Each row is a point. Each copy is the shape, with its points in the same order, turned, moved and blurred by noise. Some copies are also mirrored. Which?
In the rows, 128 means zero.

Shape, 6 rows:
[[191 209 130]
 [170  73 142]
 [ 93 167  64]
 [ 66  81 139]
 [125 153 112]
 [132 125 175]]
Copy 1, 6 rows:
[[ 97  20 133]
 [178 129  85]
 [ 46 137 120]
 [136 213 137]
 [ 92 112 122]
 [163 128 149]]
Copy 1 is: mirrored
Copy 2 (6 x 3):
[[201 156  86]
 [133  80 181]
 [ 94 191 106]
 [ 52  90 125]
 [116 145 111]
 [134  82 110]]
Copy 2 is: mirrored
Copy 3:
[[226 165 152]
 [121  74 157]
 [157 155  47]
 [ 60 127 101]
 [151 145 105]
 [115 144 164]]
Copy 3 is: only turned
Copy 4 (6 x 3):
[[249 112 161]
 [166 173  71]
 [130  76 171]
 [ 80 177 132]
 [159 119 152]
 [170 188 142]]
Copy 4 is: mirrored

Shape:
[[ 98  74 148 121]
 [171  68  85 104]
 [137 193  87  77]
 [ 45  76 107 101]
 [161 129 143 106]
 [102 101 109 154]
 [105 114  62  70]
 [205  61 198 124]]
Copy 1:
[[153 174 167 129]
 [210 141 116 179]
 [184 103  62  67]
 [152 228 129 107]
 [178  99 140 118]
 [124 161 119 142]
 [200 178  75 105]
 [191  84 219 175]]
Copy 1 is: mirrored
Copy 2, 8 rows:
[[ 99 102 120 128]
 [106 128  37  99]
 [178 196 126  55]
 [ 59 148 149 123]
 [166 116 103  92]
 [113 149 111 162]
 [ 89 192  98  67]
 [149  20  73 103]]
Copy 2 is: only turned
Copy 3, 8 rows:
[[ 90 138 179 133]
 [ 83 150  73 146]
 [175 159  82  56]
 [102  66 168 112]
 [113 194 123 107]
 [135 127 149 152]
 [117  95  87  83]
 [ 41 236 146 148]]
Copy 3 is: mirrored
Copy 4:
[[ 77 133 113 104]
 [166 137  74  86]
 [157 218 122 180]
 [ 52 178  65 109]
 [151 154 146 116]
 [ 99 126  84 146]
 [126 212  60 133]
 [156  88 168  56]]
Copy 4 is: only turned

Shape:
[[135 138 129 110 140 135]
 [ 94  71 122 194 103 164]
 [113 140 102 143 160 106]
 [139 143 158 169  95 149]
 [166  99 115 131 131 158]
 [ 79 132 194  70 189 122]
 [ 65 120  86 152 145 119]
 [107 144 144 130  87 115]
 [ 84 167  90 140 130 137]]
Copy 1:
[[132 128 136  83 131 140]
 [ 69  92  77 158 152 182]
 [106 136 105  87 124  98]
 [108 139 145 151 124 172]
 [156 105 107 120 159 147]
 [ 76 116 180   7 164 145]
 [ 66 119  72  87 115 119]
 [ 96 109 151 115  90 151]
 [ 96 152  90  86  86 140]]
Copy 1 is: only turned
Copy 2, 9 rows:
[[140 138 125  99 132 111]
 [130 134 137 204 180 174]
 [108 155  82 117 145 120]
 [128 182 175 131 149 151]
 [167 128 121 105 156 163]
 [144 124 136 108 155  15]
 [ 90 138  80 172 136 121]
 [ 91 144 165 126 125 126]
 [108 165  98 149  93 122]]
Copy 2 is: mirrored
Copy 3, 9 rows:
[[143 119 130 126 132 144]
 [ 45 103 118 148  74  96]
 [147 137 103 121 139 105]
 [ 91 127 107 154  89 174]
 [133  76 133 167 116 129]
 [132 171 202  89 166 157]
 [ 97 131 102  93 129  77]
 [119 131 110 104  83 163]
 [114 122  71  93 143 129]]
Copy 3 is: only turned
